Each row of a before or after table is a point. The points were changed in one or more steps. Then noise was added and the rows were shuffled. The steps act on columns, c1 being the first. Name the steps. A step turns or swaps two columns, mirrors them in a line or flattens them onto one, adds a multiple of one to another, or multiplies or shifts one. Angles are multiples of 10 degrees, from the lower column toward the higher: turns from -170 to 170, lines from 10 to 170 but not 90. Use the fewest steps. Two steps may share a column if one is a turn and the other turns, adds or multiplies; they go together, in the order done. Otherwise the lowest column goes first.
In the rows, 128 means zero.

Before (12 x 3):
[[147 103 149]
 [153 144 105]
 [ 80 112 168]
 [ 90 126 119]
 [156 157 101]
 [130 101 101]
 [122 139 127]
 [113 168 113]
 [111 176  63]
 [105 131 154]
 [122 104  84]
 [191 153 125]]
After, 12 rows:
[[178 127 139]
 [150 117 123]
 [ 93 111  71]
 [135 153  70]
 [127  78  33]
 [ 98 122  75]
 [165 117  88]
 [128  84  82]
 [142 149  54]
 [121 158 119]
 [ 60 125  95]
 [130 116  97]]
Steps: turn c1 and c2 by 160 degrees; shift c3 by -30

Before (9 x 6):
[[151 122 153 138 249 137]
 [114 124 146 101 111  90]
 [143 121 164 148 120  83]
 [ 68 123  94 138  95 149]
 [146 142 158 134 102 157]
 [147 142 117 127 103 124]
 [139 150 132 155 162 132]
 [138 159 160 151 102 151]
 [108 167 141 125  98 116]]
After:
[[140 154 124 159 163 132]
 [154 123 105 134 250 138]
 [143 119  91 145 120  82]
 [139 157  96 152 102 147]
 [ 67 125 160 137  95 150]
 [108 168 117 126  95 114]
 [145 141  96 134 100 159]
 [149 144 140 125 102 125]
 [115 122 110 106 112  90]]
Steps: multiply c3 by -1

Before:
[[169  89 136 173 120 119 133 115 176]
 [138  93 173  87  90 102 112 170 152]
 [100 100 121 139 114 129 152 176 182]
 [146 149  95 104  91  91  75 183  93]
 [118 102 176 132 115 135 137 121 127]
 [171 110  92  94 139 155 117 134 129]
 [100 147 146 115 158 118 132 102 113]
 [109 138 173 148 151 140 151 125 145]
 [141  87 161 156 156 161 116 151 124]
 [139 166 113 153 164 173  84  95 130]
 [138 123 147 125 135  87  80 181 123]
 [165 160 125 121 108 118 132 147 138]]
After (12 x 9):
[[ 94 140 172  87  64 102 111 170 154]
 [145 100 146 117 146 118 132 100 111]
 [123 139 147 127  95  85  83 180 121]
 [ 91 168 136 175 111 118 133 115 173]
 [150 147  93 105  55  90  75 182  92]
 [103 117 176 132 122 135 137 122 127]
 [140 108 173 148 164 140 150 125 146]
 [160 163 125 119  98 117 132 146 136]
 [ 85 142 161 158 186 161 116 150 125]
 [110 170  91  94 167 156 117 134 128]
 [100  98 120 140 118 129 152 175 182]
 [164 139 114 153 211 174  83  93 130]]
Steps: swap c1 and c2; add 1 times c6 to c5

Before (12 x 12):
[[109 155  88 125 121 144 122 143  75 137  79 118]
 [104 142 137  95  85 101  61 147 107  85  83 109]
 [166 149 133 159 119 157 110 153 171 140 156  93]
 [131 171 114 122 117 137 134 142 109  66  69 141]
 [165 106 148 143 195 164 119 168 146 134 149  90]
 [124 131 142 191 140 132 116 156 119 135 107 126]
 [143 123 152 173 149 192  99 137 122 128 168 130]
 [ 61 148 120  99  96 132  96 170 143  78  92  99]
 [131 153 118 155 177 147  84 135 158 152 138 128]
 [141 108  86 159 115 155 123 119 130 117  85 149]
 [113 146 143  98  99 146 117 161 123 120  65 150]
 [156 134 144 180 161 195  98 131 142 137 102  96]]
After:
[[ 62 146 121 100  77 134  94 169 142 162  95  97]
 [108 155  88 126 137 144 122 141  75 134  79 118]
 [157 134 143 180 137 194  98 131 142  94 102  95]
 [133 153 118 155 152 147  84 135 159  79 137 129]
 [115 145 142  95 119 144 116 161 123 158  65 150]
 [106 142 136  94  85  99  58 146 108 172  84 111]
 [168 150 130 158 141 156 109 153 169 138 156  93]
 [129 171 113 122  67 137 135 143 110 140  70 143]
 [167 107 148 142 134 164 120 169 147  61 150  90]
 [143 122 153 172 129 193  97 138 122 109 169 128]
 [124 129 141 191 135 134 118 159 118 115 106 126]
 [141 109  86 161 117 155 123 119 130 140  86 149]]
Steps: turn c5 and c10 by -90 degrees

Before, 14 rows:
[[ 82 132 153  79 113 116 136 102 102 129  98 159 136 126 151 118 159 113]
 [151 131 155 129 102 103 157 168 158 136 145 120 105 135 125 148 115 138]
 [141 106 145 134 139 101 124 152 119 169 140 104 134 197 114 124 116 113]
 [131 105 122 116 122 143 157 172 180 145 149 155 143 134 160 173 114 101]
 [129 163 137  91 110 115 149 160 132 123 114 188 164 124 109 108 174 113]
 [157 106 115 139 149  58 133 129 126 195 144 130  99 169 115 159 134 121]
 [119 166 144  91 114 136 138 140 103 159  91 192 155 120 137  91 143 173]
 [161  86 120  77 101 139 165 162 164 144 168 142 115 143 130 133 136 136]
 [ 84 158 157 111 116 113 138 123 148 157 136 181 154 122 123  74 157 143]
 [155  94 112 163 131  93 129 127 154 167 109 135  74 205 101 138 115 104]
 [158 105 133 134 172  81  85 124 146 171 107 113  89 153 126 115 121  84]
 [116 159 141 120 135 133 104 117 121 158 116 141 112 155 153 118 189 116]
 [162 106 123 134  99 113 131 130 145 205 120 109 116 152  83 151 125 111]
 [106 175 111  85 123 103 106  94 137 133 110 136 146 155 164 106 143 118]]
After:
[[107 163 137  92  93 115 150 161 133 124 118 187 163 124 109 108 169 114]
 [193  95 113 163 134  92 128 127 153 167 115 135  75 207 101 139 150 104]
 [161 106 145 135 151 101 124 152 120 169 137 104 135 198 114 124 134 114]
 [188 106 114 140 169  59 132 128 126 195 139 130  99 169 115 161 170 121]
 [100 167 144  92 100 136 138 140 103 159 103 191 154 120 137  90 130 173]
 [196  86 120  78  73 140 164 163 165 144 156 143 115 144 131 132 176 135]
 [196 105 132 134 217  81  85 123 146 171 113 113  89 153 127 116 159  84]
 [184 131 156 129  75 103 157 169 157 137 138 119 105 135 125 147 144 138]
 [ 19 158 157 111 104 112 139 123 149 158 133 180 153 122 123  75  97 143]
 [203 107 123 134  69 113 130 130 145 205 122 110 116 153  83 151 168 111]
 [ 72 176 111  85 117 102 106  94 137 133 115 136 145 155 165 107 114 117]
 [141 105 120 116 116 144 158 171 180 145 144 154 142 134 160 174 119  99]
 [ 72 158 141 120 142 133 103 117 121 157 120 140 112 155 152 118 165 116]
 [ 13 131 153  79  98 116 135 102 101 130 107 159 136 126 150 119  97 113]]
Steps: multiply c1 by 2.5; turn c1 and c17 by 30 degrees; multiply c5 by 2; multiply c11 by 0.7

Before, 14 rows:
[[153 114 145  96 123 122 145 120 102 128 152 140 140 148 123 131  93 177
  123 134 106  85 148 127]
 [134 132  99 108  99  98 150 132 128 140 145 152   7  84 117 140 127 147
  125 127 117 122 141 126]
 [138 142 101 134 119 103 151 137 186 114 142 120 120 149 120 143  91 126
  113 124 127 129 154 129]
 [115 146 116 125 130 135 158 119 122 116 154 147 137  84 152 119 111 110
   98 123 126 117 144 146]
 [117 128 103 137 110  97 162 142 149 114 138 131 142 143 129 129 119 131
  124 155  84 129 132 129]
 [134 139 126 133 132 109  60 110 151 143 146 137 105 134 122 128 105 106
  125 125 125 115 113 129]
 [121 124 100 127 128 101 170 135  93 114 136 151 146 137 123 144 112 101
  102 140 138 134  76 165]
 [171 116 106 138 108 101 156 144 138 133 149  87  81 121 157 127  92 102
  115 132 127 107 141 154]
 [107 133 189 130 109 113 107 133 121 199 139 139 146 144 125 135 200 163
  131 137 138 118 154 139]
 [111 120 137 138 135 133 155 114 110 111 134 103 143 145 115 111 109 114
  120 126 127 131 145 142]
 [180 130 148 123 129 147 149  99 123 143 151 135 144 141 155 142 117 120
  130 125 124 121  78 142]
 [112 184 171 120  95 168 165 121 135 115  87 151 142 131 154 108  92 130
   96 136 138 120  47 135]
 [153 155 130 129 113 115 162 125 107 115 129 144 142 144 121 118 144 112
  118 130 131 110 139 144]
 [107 123  96 104 134 170 169 146  97 116 112 144 134  76 114  93  99 140
  120 156 136 135 143 134]]
After (14 x 24):
[[152 114 146 142 122 122 146 119 102 127 153 140 139 148 127 131  94 177
  124 134 106  85 148 127]
 [112 183 171 123  95 168 166 121 134 116  87 152 142 131 103 107  92 129
   97 134 139 119  46 135]
 [172 116 104 115 108 103 156 146 138 132 150  86  81 120 101 128  93 102
  114 131 128 107 141 152]
 [133 138 125 128 133 110  58 111 152 143 147 137 105 134 133 128 105 107
  124 123 126 115 113 129]
 [154 154 131 128 114 115 162 124 107 116 128 144 141 144 134 119 144 110
  119 128 129 109 138 146]
 [119 124 100 130 129 101 171 135  91 114 136 150 145 137 132 145 112 102
  101 142 138 133  75 165]
 [107 133 188 129 108 112 105 134 121 198 139 139 145 144 133 136 200 165
  131 138 137 119 155 138]
 [106 124  97 141 134 171 168 145  98 115 113 145 134  77 135  93  99 141
  121 155 135 135 142 134]
 [116 129 104 124 109  97 162 142 149 115 139 131 142 141 129 129 120 132
  124 155  83 129 133 128]
 [138 143 102 129 118 102 151 137 186 114 142 121 120 148 135 143  91 125
  112 124 126 128 154 129]
 [111 119 138 129 135 133 155 115 108 111 135 103 143 145 142 110 109 115
  121 126 126 132 145 141]
 [113 145 116 122 129 136 158 118 121 116 154 146 138  84 104 120 111 111
   98 124 127 117 145 146]
 [180 130 149 120 129 147 148  99 124 145 151 134 145 142 103 143 120 119
  129 124 123 121  78 142]
 [134 133  98 139  98  99 148 132 129 140 144 152   8  84 135 140 128 148
  125 127 116 122 141 127]]
Steps: multiply c4 by 0.4; turn c4 and c15 by 160 degrees
